Each row of a before or after table is a point. One or more steps were done to the points. Then noise was added and the rows were shuffled. The steps act on columns, c1 being the first. Write out the steps. A step turns or swaps two columns, mirrors them in a line or flattens them onto one, adds a multiple of one to another, or multiplies or shifts one. Angles are multiples of 10 degrees, from the lower column toward the higher: turns from -170 to 170, lines from 10 to 170 but not 90. Use the fewest steps. Two steps may share a column if one is a turn and the other turns, adds or multiplies; they go together, in the order done. Otherwise the lowest column goes first.
In the rows, 128 means zero.

Before, 12 rows:
[[ 98  93 153]
 [ 85  89  67]
 [126 133 132]
 [161 131 149]
 [ 55  88  79]
 [156 186 184]
 [146 166 190]
 [ 95 154 155]
 [ 95 124 147]
 [ 77 109  89]
 [ 83 140  84]
 [164 176 185]]
After (12 x 3):
[[100  99 193]
 [ 96 136 148]
 [148  93 154]
 [163 103  84]
 [210 139  79]
 [159 121 149]
 [181 148  67]
 [ 78  99 186]
 [170 152 153]
 [182 129  88]
 [ 81  82 183]
 [127 124 131]]
Steps: turn c1 and c2 by 160 degrees

Before, 9 rows:
[[137 131 136 160]
 [121 142 145 101]
 [108 145 130 110]
 [146  87 113 124]
 [128 147 121 154]
 [153  89 104 126]
 [128 152 145 103]
 [155 115 109 118]
 [145 120 112 146]]
After (9 x 4):
[[145 130  74 149]
 [145  98  28 124]
 [153 126  57 117]
 [107 142 160 109]
 [121 133 192 102]
 [127 145 139 154]
 [136 125 156 161]
 [127 141 209 101]
 [155 103   8 126]]
Steps: turn c2 and c3 by 30 degrees; multiply c3 by 3

Before (10 x 8):
[[154 156 113 107 160 123 130 168]
 [188 122 156 170 160  94 126 141]
 [114 145 100 120 149 167 128 131]
 [112 108  96 151 115 154 136 140]
 [137 113  82 149 128  83 156 100]
 [165 128 125  86 140  68 126 175]
 [146 100 138 140 137 138 120 104]
 [104 142  72 144 105 136 108 112]
 [125 106  90 131 155 132 104 140]
 [146 120 173 153 169  81 132 140]]
After, 10 rows:
[[164  99 139 144 139 140 120 105]
 [122 108  87 116 156 131 105 132]
 [ 81 143  75 137 104 135 110 107]
 [249 120 157  92 159  94 126 100]
 [202 126 125 105 140  65 125 189]
 [102 146 100 128 148 167 128 136]
 [146 110  84 141 126  85 155  96]
 [180 154 116 104 160 123 131 169]
 [164 120 172 106 169  83 132 111]
 [ 96 107  96 106 117 154 134 112]]
Steps: multiply c1 by 2; mirror c4 and c8 in the line at 120 degrees
